Every row gives one point. To make a cloud, some directions were put in groups of two or more. Within a group, all points are equally far from the middle, so they leave a hole (a ring in 2 directions, a hollow ball in 3). The other directions are filled evenly. Then the cloud was stretched, turned, moved and blurred a little. How many holes are there, and how many directions does each take, smallest first?
In the rows, zero is written as 128.

Cloud (13 x 2):
[[150 145]
 [103  93]
 [ 86 108]
 [116 104]
 [160 155]
 [132 192]
 [146  95]
 [114 152]
 [146 154]
 [ 83 104]
 [101 149]
 [135 125]
 [109 164]]
Holes: 0

Cloud (22 x 3):
[[103 120 178]
 [152 106  73]
 [116  80 101]
 [148  93  83]
 [125 166 124]
 [ 99 124 152]
 [153  98 138]
 [117 164 122]
 [103 144 165]
 [160 122 125]
 [135 171 161]
 [ 99  95  99]
 [162 120 140]
 [132  83 129]
 [107 153 177]
 [155 122  86]
 [158 113 118]
 [127  80 109]
 [105 112 177]
 [139  86 153]
 [146 154 103]
 [102 106 145]]
Holes: 1 (2)

Cloud, 31 rows:
[[133 120 107 158]
 [140 130  85 122]
 [143 137 155 106]
 [116 160 159 160]
 [114 127 173 154]
 [149  90 115 123]
 [139 207 111 126]
 [150 153 144 125]
 [114 174 148 185]
 [159 168 122 128]
 [103 148 145 183]
 [146  96 135 148]
 [112 145 161 123]
 [ 89 108 153 151]
 [148 165 145  92]
 [140 107 155 114]
 [156 154 114 163]
 [178 110 133  96]
 [146 142  79 114]
 [135 175  92 123]
 [127 138 142 156]
 [118  71 142 107]
 [126  63 117 131]
 [132  56 142 127]
 [134  82 107 117]
 [163 176  84 123]
 [109 100 176 144]
 [136  91  91 150]
 [152  92 122 117]
 [164 107 120 114]
 [146  81 156 124]]
Holes: 0

Cloud, 54 rows:
[[117 115 154 131 165 124]
 [113 122  87 147 128 121]
 [152 132 144 121 125 173]
 [109 165 142 104 104 164]
 [ 73 131 125 172 177 123]
 [ 89 159 109 159 137 130]
 [132 114 108  99 195 149]
 [ 81 142 127 147 102 149]
 [136 117 141 106 145 232]
 [ 91  99 146 123 182 106]
 [150 137 112 107 153 116]
 [ 92 115 118 100 143 168]
 [119 120 159 125 121  91]
 [173 102 119  68 138 132]
 [158 103 134 128 143 101]
 [120 117 148  93 107 166]
 [154 105 142  71 185 157]
 [124 108 177 119 142 115]
 [ 97  85 105 144 114 146]
 [134  74 124 132 182 151]
 [118 140 103 116 140 135]
 [191 112 132 130 148 131]
 [140 111 136 127 140 138]
 [109  97 136 112  88 102]
 [124 103 113 132 168 109]
 [130 121 179  64 135 161]
 [136  92 179 128 124 108]
 [138  96 170 144 110  93]
 [101 151 153 136 116 127]
 [124 146 109 114 195 160]
 [139 111 144 105 105 120]
 [129 111 145 125 139 151]
 [181 129 140 110 115 150]
 [146 114 132  60 165 151]
 [148 121 157 163 164 137]
 [153 140 149 123 122 146]
 [108 137 136  89 181 144]
 [ 72 120 165 163 125 171]
 [148  89 132 149 116 149]
 [158 140 153 160 145 149]
 [135 126 172 129 132 178]
 [142 102 100  56 155 151]
 [130 145 159 142  70 153]
 [129  99 171  85 100 129]
 [ 93 139 115 143 182 147]
 [ 94 122 116 138 153 138]
 [109 115 134 153 133 169]
 [104  98 167 105 111 143]
 [110  93 133 101 161 181]
 [ 78 126 166 170 133 153]
 [189 102 126  94 186 123]
 [127  82 107  78 173 147]
 [114 132 117  64 145 152]
 [ 96 142 170 152 141 176]]
Holes: 0

Cloud:
[[113 106 117  88  99 161 102 147]
 [147 106 126 165 148 116 120  75]
 [ 92 122 151  95 120 108 120 127]
 [218 133 111 145 123  81 118 115]
 [141 153 146 156  72 134  93 166]
 [110 123  97 106 185 120 172  98]
 [137 111 116 155 147  98 104 100]
 [135 104 125  79 158 137 147 175]
 [111 108 153  99 148 151 134 114]
 [120 130 148 167 132 108 175 107]
 [119 144 131 103  94 166 115 144]
 [131 151  70 143 130 106 138 145]
 [112 149 113 120 117 135 128  67]
 [162 155 163 153 157 122 113 136]
 [108  90 111 146 152 118 104 146]
 [158 178 139 173 168 110 144 162]
 [136 147  90 178 148 103 157 113]
 [111 117 162 167 166 127 146 137]
 [154  93  94  95 113 139  79 173]
 [145 153 167 169 123 124  81 128]
 [ 81 130 162 170 127 160 160 129]
 [141  85 112 166 147 136 108 133]
 [177  88 126 147 129 152 117 155]
 [118 123 142 116 187  78 176 120]
 [174 107 105 177 171 148 164 105]
 [113 156 164 103 170 117 139 118]
 [158 108 154 139 100 116 124 164]
 [138 184 126 143 116 127 119 180]
 [137 145 169 162 172 148 144 184]
 [175 121  97 127 117 167 157 121]
 [109 143 142 166 121 145 149 116]
 [150 118 153 126 125  67 143 115]
 [118 115  87 123 143 135  85 136]
 [ 98 143 111 156 138  99 175 155]
 [104 120 139  91 159 137 149 134]
 [150 105 120 118 132  77 129  84]
 [162 106 115 135 108 157 172 105]
 [138 161 103 132 153 110 186 107]
 [110 172 153  94 140 141 143 109]
 [ 87 160 117 122 105 125 102 150]
 [104 125 154 174 144  86 154 128]
 [127 118 116 135 139  93  90 144]
 [144 117  94 134 111 142 164  89]
 [159 108 171 107 150 167 137  92]
 [184 159 160 153 108 137 135  87]
 [ 93 118 115  91 165 146 162 173]
 [151  86 149 135 147 143 172 181]
 [150 142 146 175 165 127 160 106]
 [149 158  78 168 154 107 153 140]
 [103 159 143 101 156 128 134 113]
 [124 145  73 113 148  94 129 124]
 [148 115  84  78 148 145 134 192]
 [219 113 100 148 150 120 162 125]
 [169 133 163 137 107  91 158 120]
 [103 158 154  89 136 149 150 123]
 [167 156 177 112 147 132 110 121]
 [123 131 110 107 131 164 159 184]
 [140 122 126  78 134 182 151 116]
 [128 120 121 145 147  86 109  84]
 [147 134 155 160 164 118 169 133]
 [151 112 156 134 121  71 157  90]
 [150 117 112  98 149  83 145  87]
 [138 151 125  93  94 118 105  68]
 [147 127 147 126 109 182 154 177]
 [136  89 183 115 133 145 158 173]
 [103 107 101  94 136 105 125 174]
 [144 124 120 107 185 122 156  88]
 [135 161 125 161 119 169 123  98]
 [128 107  93  79 126 137 139 170]
 [119 160 147 152 151 107 195 127]
 [207 129 113 153 142 114 152 118]
 [144 145 186 150 139 102 150  82]
 [112 151 105 111 163 153 122 155]
 [116  93 154 168 146 131 145  72]
 [166 144 191 134 102 128 142 131]
 [163 141 127 166 103 119 133  94]
 [107 177 169 154 145 108 171 181]
 [141 119 163 161 138 144 132 134]
 [132 133 181 140 141 103 168 157]
 [133  93 123 165 193 117 204 131]
 [111 117 133 148 163 104 117 129]]
Holes: 1 (2)

Cloud, 93 rows:
[[125 136  53 149 129 136 134 122 161]
 [ 70 135 144 160 129 160 134 137 159]
 [117  77  98 102  81 104 139 118 138]
 [166 156 112 114 103 150 125  91 130]
 [144 135 200 138 165 186 118 121 139]
 [110 131 126 101 128 120 119  84  88]
 [136 159 114  86 115 182 136 133 144]
 [145 104 176 107 107 135 160 126  87]
 [ 86 140 152 118 167 142 130 104 115]
 [135  95 122 159 180 156 132 169 135]
 [ 86 139  97  97 120 161 155 138 100]
 [ 84  74 124 114 123 114 167 101 129]
 [127 124 125 136 146 157 177 151 116]
 [151 119 158 108 192 167 142 138 140]
 [147 131  89  99 120 115 139 159 167]
 [158 154 109  75 157 144  86 141  78]
 [ 92 112 169 160 125 100 140 114 178]
 [ 87 157 159 122 145 143 150 119 121]
 [109  91 127 171 117 122 167 114 139]
 [143 138  68 135 147  94 132 124 137]
 [134 105 147 136 172 139 157 105  69]
 [146 151  86  92 164  98  78 163 121]
 [141 161 170 131 111 162 152 121 147]
 [126  86  94 144 163 100 129 119 101]
 [109 124 104 144 210 105 135 142 127]
 [128 144 138 115  74 153  91 136 130]
 [103 108  77  82 114 128 102 120 149]
 [113  92 108 122 136 174 109 108 125]
 [140 100 119 144 129 102 163 121 101]
 [ 97 127 116 116 117 158 170 110 172]
 [131  86 123 128 124 122 166 125 190]
 [177 100 128 150 132 140 123 113 126]
 [144 152 157 144 141 135 156 129  93]
 [160 136 160 138 164 128 164 131 107]
 [112 146 105 133 187 148  83 154 167]
 [121 146  81  93 166 121 131 105 134]
 [146 159 140 130 107 123 133  68 144]
 [133 173 150  87 148 125 114 125  77]
 [170 138 197 114 147 148 138 118 117]
 [136 173 179 129 142 140  87 102 156]
 [ 86 107 170 100 130 145 112 157 133]
 [168 179 105 130 147 166 140 100 135]
 [116  79 113 168 136 137 141 147 161]
 [122 126 141  64  97 107 145 126 158]
 [139 163  94 111 166 185 125 158 114]
 [126 143  96 104 189 159 157 129 130]
 [116 153 119 114 163 119  88 198 127]
 [123 145 139 112 111 116  67 173 159]
 [104 154 150 121 123 105 104  85 144]
 [130 123 150 137 200 155  97 158 115]
 [147 136 142 163 137 115  72 145 137]
 [ 91 169 129 108 103 122 131 112 117]
 [113  84 140 173 133 157 153 134 179]
 [135  86 127  91 135 148 149 110 174]
 [148 137  94  76 131 161 128  98 125]
 [175 121 102 159 173 155 150 102 108]
 [105 139 112 130 176 154 115 186  94]
 [128 122 116  73 130 195 123 130 137]
 [118 141  94 162 157  97 142 119 195]
 [132  96 124 128 144 142 195 124 144]
 [142 105 158  96 125 151 112 127  59]
 [110 135  71 162 115 117 101 124 180]
 [144 117 130 131 131 110 127  94  79]
 [158 140  92 101 156 138  79 191 130]
 [144 127 144  78 160 194 124 135  93]
 [163 107  99 116 122 108 104 114 137]
 [ 89 121 108 120  93 139 131 173 129]
 [179 121 181 125 147 189 152 121 127]
 [ 92 156 148 107 119 117 137 162 126]
 [ 66  93 120 107 117 150 132 124 135]
 [ 75 151 107 108 121 119 113 108  93]
 [160 127  64  84 130 130 146 132 117]
 [143 138 142 161 127  93  84 111 165]
 [ 89 138 110 116 113  59 104 150 155]
 [144 118  77  99 138 129 174 121  91]
 [ 92 108 117 176 161 106 170  86 135]
 [118 129 143 165 203 121 117 102 114]
 [141 175 173 152 123 160 100  92 110]
 [ 72 152  87 123 141  93 104 157 146]
 [112 125 135 131 113 174 106 164  91]
 [141 151 146 123 130 173  79 166 180]
 [109 109  74  60 149 105 160 121 119]
 [159  82 115 115 145 113 171 122 144]
 [102  89 123 127 109  96 138  85 134]
 [137 160  97 110 124 173  82 150 176]
 [129  97 115 131 107 144 179 110 107]
 [154  96 167  94 132 133 103 119 126]
 [123 100 158 130 105 132 144  72 131]
 [129 174  86 118 167 118 103 151  92]
 [116 174  78 101 147 148 103 131 119]
 [148 130 146 152 147 105  76 110 153]
 [167 182 111 119 131 184 116 121 155]
 [101 154 169 133 170 128 139 130 151]]
Holes: 1 (8)
